Every row gives one point. To make a cloud, some directions were put in groups of two or more. Within a group, all points are equally far from the middle, so they leave a hole (a ring in 2 directions, a hollow ball in 3). The other directions are filled evenly. Then the cloud was stretched, turned, moved and blurred a little. How many holes are there, and how many directions does each take, smallest first?

Cloud (15 x 2):
[[ 7.5 -1.5]
 [-2.3 -1.1]
 [-1.3 -0.9]
 [ 4.1 -3.6]
 [-1.2  3.7]
 [-6.8 -1.6]
 [ 1.0  2.9]
 [-4.4 -3.2]
 [ 4.2 -4.3]
 [-4.5 -0.5]
 [ 3.8 -4.6]
 [-2.9  3.0]
 [-2.5  6.1]
 [-0.3  4.8]
 [-5.4  1.1]]
Holes: 0

Cloud:
[[ 0.8 -3.6  3.0]
 [ 3.1 -2.4  3.1]
 [-3.7 -5.3  0.5]
 [-3.1 -8.7 -0.4]
 [ 0.4  1.1 -4.6]
 [-2.8 -4.7  1.3]
 [-0.7 -6.2  1.3]
 [ 1.3 -0.6 -4.9]
 [ 3.2 -2.1  3.3]
 [ 5.4  5.6 -0.7]
 [-2.0 -5.2  1.6]
 [-0.4  4.2  3.0]
 [ 3.0 -3.1  2.1]
 [-3.3 -9.5 -0.9]
 [ 1.1 -1.5  4.3]
 [ 0.5 -6.4  0.4]
 [-3.0 -8.2 -0.2]
 [-2.3  1.7 -1.7]
 [-2.3 -7.0  0.6]]
Holes: 1 (2)

Cloud, 56 rows:
[[-5.1  2.5 -1.7 -2.8  0.0  1.9]
 [ 4.7 -5.2  0.1 -2.0  1.4  2.3]
 [-1.3 -2.5 -0.7 -1.4  7.3 -0.3]
 [ 6.2  2.9 -2.3  1.5  2.6 -4.1]
 [ 3.9  3.9  4.0 -0.5 -5.4  0.7]
 [-6.2  1.5  5.2  3.2 -2.4 -3.5]
 [ 1.4  4.0 -4.1 -1.0  4.3  1.5]
 [ 2.4  6.0 -0.6 -3.4  4.5  2.3]
 [ 1.6  4.0 -2.4 -1.4  7.3 -2.5]
 [ 5.0  1.3 -6.2 -1.1  4.7 -1.5]
 [ 0.7  3.1  0.0  3.1 -4.7  2.5]
 [ 4.1  6.2  5.3 -1.1  5.7  1.9]
 [ 3.3 -5.1 -1.9  2.7  1.2  0.5]
 [-6.6 -4.9  1.3 -2.2 -4.4 -2.2]
 [ 5.1  3.5  3.7 -1.6  8.8 -1.1]
 [-0.2  5.6  7.2  2.1  5.4 -3.2]
 [-7.8 -0.7 -0.8 -2.2 -3.7 -1.1]
 [-4.1  0.0  9.6 -3.9 -1.0 -2.4]
 [ 2.7 -2.0  1.9 -8.8 -0.8 -1.9]
 [ 2.1 -3.0 -1.1 -0.9  3.4  4.1]
 [-1.3  5.3  7.7 -3.1  5.3  1.6]
 [ 3.4 -1.6  1.1  2.7 -4.0  2.5]
 [ 5.4  0.7  5.4  2.0  5.2  0.4]
 [ 1.6  1.4 -1.9 -3.0 -3.5 -5.7]
 [-2.6  5.4  9.4 -1.9  4.6 -0.7]
 [-4.4 -2.3  2.1  0.3 -7.6 -3.3]
 [ 1.3 -7.1 -3.6 -1.6 -3.6 -1.4]
 [-1.1  4.1  7.1  2.0 -3.4  2.4]
 [ 6.3  2.2  5.3 -1.7  1.1  2.5]
 [ 3.3 -4.2  3.2  0.1  5.7 -1.1]
 [-4.4 -0.6 -0.7 -1.6 -1.9  4.1]
 [ 6.9  2.9  1.3 -4.0  5.8  2.0]
 [-2.5  2.6 -2.5 -1.1 -6.5  1.7]
 [-0.3  2.8  7.2  2.7  1.0  3.0]
 [ 1.1 -0.1 -0.3  2.1 -6.5  2.6]
 [ 3.3  1.9  2.7 -4.4  3.4 -5.9]
 [ 7.6  0.9 -3.3 -5.0  3.4 -1.7]
 [ 2.3  2.5 -3.2 -0.3 -6.4  1.2]
 [-0.1  3.4  1.0 -5.0 -4.2 -4.7]
 [-0.2 -3.6 -1.1  4.4  2.8 -2.1]
 [-4.6 -6.1  1.3 -2.3 -0.2 -3.4]
 [-2.4  7.2  1.7 -1.9 -4.1 -0.1]
 [ 1.0 -0.5  7.5 -3.4 -2.6 -4.0]
 [-2.6  4.9  1.1  3.4 -3.0  1.6]
 [ 2.0 -2.4  2.5  2.8  4.0  2.4]
 [-4.7 -3.0 -0.4  1.6  3.6 -1.4]
 [ 2.4  6.5  4.1 -1.8  7.7  0.2]
 [ 1.1 -2.0 -1.5 -4.3  7.3 -3.1]
 [-1.3  4.3  6.1 -3.5 -3.7 -4.5]
 [ 4.4 -1.5 -7.1  1.3  0.3 -0.5]
 [-0.2 -1.6  7.7 -5.5 -3.8 -0.9]
 [-1.3 -6.2 -4.1 -2.6 -2.0 -3.7]
 [-1.6  3.3  6.1  2.6 -3.6  2.7]
 [-4.2  2.0 -1.4 -2.1 -1.6 -5.4]
 [ 3.1 -1.9 -3.5  4.7  0.9 -1.8]
 [ 6.4  4.6  4.8 -1.2  1.8  2.1]]
Holes: 2 (3, 3)
